Each row of a before or after table is a point. The points were changed in one or more steps. Then noise was added and the rows were shuffled. The steps act on how far a point lies along the listed directions, d1 being the first. Name the steps. A step turns or swaps two directions, mirrors them in a line or flattens them onto one, adds a multiple of one to another, or multiplies one. Angles are multiples of 10 degrees, from the lower direction toward the higher: turns from -170 to 170, lines from 10 to 170 but not 90. Use the fewest steps. Two steps may share a direction if one is a turn and the other turns, adds or multiplies; they go together, in the order done. Otherwise the lowest direction goes first.

Directions:
(1): [  1 -38]
(2): [38  1]
Before, 11 rows:
[[  9   3]
 [ 21   1]
 [  8 -17]
 [ 10  -8]
 [-16  -5]
 [ 31  10]
 [-15   3]
 [-10  16]
 [  4  15]
 [ -8 -11]
 [ 23  56]]
After:
[[  2  14]
 [-14  10]
 [ 15   6]
 [-18 -11]
 [-21 -24]
 [ 12  11]
 [ 18  -9]
 [-12   2]
 [ -6  -7]
 [  4 -15]
 [  8 -61]]
Steps: turn d1 and d2 by -150 degrees

Directions:
(1): [-23  53  28  13   5  -3]
(2): [ 25 -15  23  44  32  10]
(3): [ -3  15 -25  -2  11  58]
(4): [-10 -16  39 -41  24  15]
(5): [ -9 -16  27  15 -49  25]
(6): [ 55  24  12 -19 -15   5]
Before (12 x 6):
[[-21  -6  13   0 -10 -18]
 [-24 -17  -3 -17   7 -40]
 [ -2  40  33  29  -2  -4]
 [ 23 -22  -7   3 -21  35]
 [-11 -10  -3  13 -12 -25]
 [ 23 -15 -17 -11 -38 -16]
 [ 15  -6 -20   7   6 -30]
 [-30   4  -7 -14 -10  -6]
 [-22  -2 -32 -51 -13 -18]
 [ -2  -2 -10  -1  -4 -22]
 [-22   6 -22   2  34 -24]
 [-14  36 -31  39  25 -32]]
After, 12 rows:
[[-30   6 -11 -11 -11  -3]
 [ -2  39  34  29  -1  -5]
 [-18   7 -14  16 -15   0]
 [-19  16  11  14  33 -61]
 [ 21 -34  20 -13 -16  16]
 [-19   3 -47  10  -2 -10]
 [-11  -6 -12  18 -13 -19]
 [-20   4 -43 -44 -15 -11]
 [-22   5 -21   1  34 -24]
 [ 15  -7 -19   6   6 -31]
 [ 22 -16 -14 -13 -37 -18]
 [ -1   1 -15   2  -4 -19]]
Steps: swap d3 and d4

Directions:
(1): [ -9  13  60 -23 -29  32   0   0  -1 -11 -13]
(2): [ 23  14 -33 -12 -21  30   6 -32  16  25 -36]
Before, 11 rows:
[[  9   3 -27  -2 -18  14  -4 -16  20   8 -13]
 [  2  -3  15  -2  -2  -2   5   7  -4   1   2]
 [-10  -9   1  12  13 -10   1  12  -2  -7  21]
 [ -5  14  58 -24 -24  23  -4   5   0  -8 -14]
 [ -2  -6 -22   8  16 -16   4  -1  -4   4   9]
 [  8   0 -13  11   6  -2  -2   1   2   2   4]
 [  0   2   0  -8 -14   9   0  -5   4  -4  -3]
 [ -6  -4   0   9   9 -12  -2   5  -3  -2   3]
 [ -5  -5 -16   2  13 -17  -1   7  -1   3   4]
 [ -8   0   5  -8   1  -3   0  -3   0  -7  -9]
 [  3  10  16  -8 -14  19  -1  -4   1  -6 -12]]
After (11 x 11):
[[ -9  -3   5  -6   5  -7  -1  -1  -1  -8  -6]
 [  1   0 -23  -3   7  -8   0  -2   4  10  -7]
 [ -1 -10 -21  14  14  -9   2   3   3   2  14]
 [-17  -1  61  -8   1  -9  -8  26 -10 -21  17]
 [ -4   5  28  -3  -6   8  -2   8  -3 -14   0]
 [ -4   0   9  -7 -13   6  -1   0   1  -8   1]
 [  1  -5   9   2   2  -8   5   8  -4   1   6]
 [ -3  -3 -11  10   8  -9  -1  -1   0   3  -2]
 [ 11   4 -12   6   1   6  -1  -4   4   5  -2]
 [  3   6   4 -10 -28  25  -4 -12  17  -2 -15]
 [  5   1 -29   1   7  -3   6 -12   1  12  -4]]
Steps: turn d1 and d2 by -50 degrees

Directions:
(1): [ -8 -23  -5  28  10  28  -3   5  60   2 -14  11 -10 -18  26 -23  29  -3]
(2): [ -1  12 -40   1 -20 -28  19   5  -2 -46 -14  -2  -1 -20  16 -41 -23 -12]
Before (12 x 18):
[[  2   9 -21  -2  -5 -17   7   3  -7 -19  -5  -1   2 -12   4 -18  -8  -1]
 [ -1   6  -1  -7  -8  -6   3  -3 -15   2   6  -4   2   4  -8   7  -7   3]
 [ -3   3   0  -2  -2  -1  -1   1  -4   2   3   0   0   3  -1   0  -2  -3]
 [ -1   2   9  -5   0  -1  -2   0 -12   9   6  -2   1   6  -7  12  -3   1]
 [  1   6 -11 -10  -8 -11   6   1 -15 -11  -1  -6   0  -1  -3  -3 -14   0]
 [  2   5   4  -9  -2  -7   1  -1 -20   1   5  -2   4  11 -11   8 -10   2]
 [  1   0   2  -1   1   2   3  -1  -1   4   3   2   1   1   0   2   4   3]
 [ -1   3   1  -3   0   2   3   1   0  -5   0  -1   0   2  -1   0   4  -2]
 [  1   9  -8  -1  -6  -9   5  -1 -10 -14   0   1   2  -2   1  -5  -9  -4]
 [ -1   3  -7  -2   1  -7   6  -1  -2  -9  -2  -1   0  -5   1  -7  -7   0]
 [ -3  -1  -6   2   3   2   4   1   6  -8  -3   4   0  -2   3  -6  -1  -3]
 [  2   4  -9   1  -4 -10   7  -2  -4  -9  -2  -2  -1  -4   2  -8  -5  -4]]
After, 12 rows:
[[  1  -1   7  -1   4   5   1  -2   0  10   5   2   2   4  -2   7   7   4]
 [ -2  -6  22   0   8  14  -9  -1   0  25   8   1  -1   9  -7  22  10   4]
 [ -2   4 -15  -1  -2  -7   8   1  -1 -19  -5   3   1  -5   4 -13  -9  -5]
 [ -4   1  -1  -1  -1   1  -1   1   0   2   3   1  -1   2   1  -1   0  -3]
 [  0  11 -28   4 -14 -18  13   2  -2 -36  -9   1   0 -15  13 -28 -16 -10]
 [ -1   3   0  -2   0   1   3   1   0  -6  -1  -1   0   1  -1  -1   3  -2]
 [ -3   0  -2   0  -5   1   2  -2   1   3   2  -1  -1   0  -2   1   1   2]
 [  1   8 -28   3 -12 -21  15   1  -2 -30  -9  -2  -2 -14  11 -27 -14 -10]
 [  1  -4   6   1   3   5  -3   0   0   7   1   1   1   7  -5   4   2   2]
 [ -2   7 -22  -1  -6 -16  13   1   0 -27  -8  -1   0 -14   8 -23 -15  -5]
 [  1  18 -57   0 -22 -40  24   8  -5 -60 -19  -3   0 -32  20 -56 -26 -12]
 [ -1   6 -32  -3 -15 -17  14   5  -1 -33 -11  -4  -3 -15  12 -29 -18  -7]]
Steps: multiply d1 by 0; multiply d2 by 3
